Each row of a before or after table is a point. The points were changed in one or more steps. Then noise was added and the rows were shuffled. The steps act on columns, c1 being the first. Write out the steps. A step turns or swaps two columns, mirrors them in a line or flattens them onto one, adds a multiple of one to another, or multiplies or shifts one. Angles are multiples of 10 degrees, from the lower column toward the higher: turns from -170 to 170, lines from 10 to 170 but not 90. Use the fewest steps. Two steps may share a column if one is a turn and the other turns, adds or multiplies; they go together, in the order done. Otherwise the lowest column goes first.
In the rows, zero is written as 128.

Before:
[[132 110 122]
 [ 80 138 187]
 [115 153 138]
 [111 142  88]
 [144 104  97]
 [ 88 186 158]
 [150 139 155]
 [115  97 144]
 [ 98 180 172]
 [132 117 140]
 [144 106  98]
 [ 97 170 175]
 [107 140 151]]
After (13 x 3):
[[147 119 121]
 [ 60 136 158]
 [158 124  96]
 [107 124  88]
 [100 135 140]
 [140 124 142]
 [134 151 158]
 [ 75 132 176]
 [152 126 100]
 [ 69 140 172]
 [106 118 152]
 [146  96 144]
 [ 90  96 186]]
Steps: turn c1 and c2 by 50 degrees

Before, 11 rows:
[[125 144 111  86 141 106 126 163  70]
 [117 139 157 120 173 114 135 173  75]
 [ 88 146  94 139 175 135 114 127 116]
 [116 122 150  98  98 178 128 119 161]
 [148 100 166 130  98 142 117 121 173]
 [154 160 179  83 126 152  89  86 162]
 [112 169 130 118 142 104 103 149 148]
 [108  98 165  75 122 130  95 120 139]
 [134 105 111 104 191  98 170 181 109]
 [103 166 111 162 143  97 139  78 141]
 [155 126 119 106 171 110 101 171  75]]
After, 11 rows:
[[ 75 137 156 119 174 114 132 171 117]
 [ 74 126 118 104 171 108  99 171 155]
 [147 170 131 118 142 102 103 149 113]
 [161 160 178  83 126 155  90  88 153]
 [162 124 150  98  98 177 128 121 117]
 [108 104 112 103 188  99 169 182 135]
 [115 147  92 139 177 133 115 126  90]
 [174 100 166 129  97 142 115 121 150]
 [141 165 108 161 145  98 138  78 103]
 [ 70 147 111  86 141 107 127 161 125]
 [139  96 166  75 123 130  92 120 109]]
Steps: swap c1 and c9

Before:
[[162 137 127 104 150 133 131 132 114 138 126 118 132 127 109 112 124 138]
 [118 144 148 119 133  96 132 108 107  88 116 135 116 120 131 111 161 159]
 [141 113 119 133 112 103 126 117 134 120 138 102 125 126 124 134 114 123]
 [156 124 114 116 124 120 117 110 128 131 135 109 127 154 119 135 125 146]
 [ 93 131 124 126 127 140 103 135 140 112 122 116 122 116 101 119 123 121]
 [136 111 142 126 110 132 112 152 157 159 137 124 120 106 137 145 134 125]
 [129 132 136 135 136 120 106 110 132 161 176 118  91 132 136 116 162 122]
 [125 169 151 108 131 144 106 112 133 132 132 123 123 113 147 101 110 142]
 [131 109 141 141 114 117 129 115 122 133 125 146 157 131 126 160 130 135]
 [134 111 142 131  94 161 130 137 111 134 159  96 104 121 151 129 153 119]
 [118 155 129 121 119 115 112 134 135 137 130 121 150 123 159 127 104 144]]
After, 11 rows:
[[124 161 152 108 132 145 106 110 136 130 137 122 124 111 143 100 111 143]
 [134 114 142 131  95 153 129 138  95 135 207  95 104 122 162 127 151 121]
 [142 108 121 132 112 122 125 117 139 119 154 102 125 127 102 133 114 122]
 [136 123 141 128 111 136 110 152 188 158 150 123 118 107 131 145 134 121]
 [117 135 149 117 134 132 132 108  86  88  97 135 114 118  96 110 161 161]
 [120 159 128 122 121 158 114 135 144 138 132 121 154 123 114 125 103 144]
 [131 101 141 140 115 124 128 114 115 133 119 147 159 131 117 159 130 134]
 [129 122 137 135 137 138 106 111 136 162 247 120  91 130 119 114 163 123]
 [ 94 135 125 128 127 102 101 137 149 110 114 119 121 118 141 119 122 120]
 [162 136 129 104 149 110 131 132  99 136 124 116 133 127 133 111 124 138]
 [156 116 114 116 123 122 117 111 129 129 145 109 127 154 119 134 125 146]]
Steps: add 0.5 times c8 to c2; swap c6 and c15; multiply c9 by 2; multiply c11 by 2.5

Before:
[[164  82 118 115  91  81 164  73 203 126  83 119  99 113 124 110 122 109
  151 149 137 102 128 134 137 135 109 123 138 152  88 157]
 [141 124  98 146 138 137 136 116 180 153 100 157 126 160 174 192 118  83
  127  79 118 139 151 143 161 117 132 116 122 205 159 132]
 [110 121 163 187 108 168 124 111 132 158 130  89 164  87 125 120 121 169
  150 170 115 113 177 159 139 138 111 140 136 122 150 186]
 [172  87  86 125 144 161 162 173 118 135 130 156 100 124 114 144  63 105
  191 104  84 101 123 127  95 111 168  65 171 183 162 114]
 [131 107 128 139 104  93 143  81 148 128  94 157 160 122 123 102 167 110
  107 167 178  76 127 127 182 155 120 159 137 140 137 154]
 [115  83  63 160 171  78 100 151 176 154 120 148 116 118 156 177 159 107
  155 105 113 133 152 136 151 119 151 117 117 180 161 111]
 [ 97 130  95 147 108 183 145 105 149 116 134 113 118  72 135 137 166 151
  105 154 123  94 162 140 149 136 119 142 113 108 144 172]
 [138  90 130 122 136 152 150 125 148 125 127 156 107 153  42 148  82 138
  176 102  79 121 114 109 143 113 143  63 122 186 130 129]
 [111 154 126 155 100 133 111 109 116 115 160 121 160  86 112 138 109 137
  124 156 123  79 148 177 119 152  97 145  93 127 111 173]
 [132  83  82 127 177 143 109 122 122 143 127 164 107 153 148 202 111 118
  188  84 102 129 107  98 121  84 141 117 163 189 128 140]
 [102 118 118 180  98 145 165 103 126 172 172 126 145 111 106 116 129 124
  126 157 144  73 193 118 141 138  95 162  85 119 114 201]
 [129 129 110 145 102 160 123 152 137 141 142 122 179  68 120  96 135 172
  112 130 131 105 176 129 147 147  64 142 119 126 119 201]
 [177  67 111 141 151 166  85 143 128 133 130 139  81 168 126 148 123  85
  172  76  75 100 130 126 137 106 156  80 129 200 134 132]]
After, 13 rows:
[[171  86 169 124 139 163 164 175 120 136 132 156 101 128 116 145  62 107
  193 104  82 100 117 128  92 111 167  66 171 182 162 115]
 [101 118 137 179 145 146 166 101 124 173 172 124 146 128 106 114 127 126
  126 158 144  73 197 119 143 138  93 160  86 120 114 200]
 [132 108 127 136 109  94 141  82 145 127  95 156 162 126 124 100 165 110
  107 166 178  78 143 127 180 158 119 160 135 142 135 154]
 [135  88 126 124 125 155 150 125 150 124 127 155 110 128  43 146  82 137
  177 101  79 120 113 105 144 113 145  63 121 186 130 129]
 [177  67 146 141 146 167  84 144 128 132 127 138  79 129 125 148 121  85
  170  74  74 102 112 127 140 106 156  81 127 199 135 129]
 [140 120 159 146 152 136 136 118 182 155  99 157 127 128 173 194 119  83
  128  80 117 139 142 144 162 115 133 117 121 206 160 132]
 [162  80 137 115 100  81 164  71 203 126  84 118  98 127 122 110 120 112
  153 150 135 102 151 134 136 137 111 122 139 153  87 157]
 [131 130 145 146 140 161 122 153 137 140 144 120 178 125 120  94 136 170
  114 131 130 107 183 126 146 146  64 141 118 126 121 201]
 [133  83 173 129 153 141 108 121 120 143 128 163 105 129 146 203 112 122
  190  87 101 125  82  97 122  83 141 118 164 188 128 139]
 [ 97 129 164 147 134 183 146 107 149 116 134 113 117 132 135 137 165 151
  103 155 122  93 166 142 147 135 119 140 115 111 144 170]
 [114  82 196 160 174  78 100 154 176 154 122 146 117 127 155 177 156 106
  155 105 115 134 118 136 151 118 155 120 116 181 162 109]
 [111 120  96 187 144 168 126 113 132 158 130  88 162 126 126 118 122 171
  151 172 116 113 177 157 139 140 108 137 139 122 149 189]
 [111 153 132 153 121 135 112 111 116 117 160 119 159 127 110 140 109 138
  124 156 123  80 163 175 124 152  96 143  94 127 112 172]]
Steps: multiply c3 by -1; turn c5 and c23 by -40 degrees; multiply c14 by 0
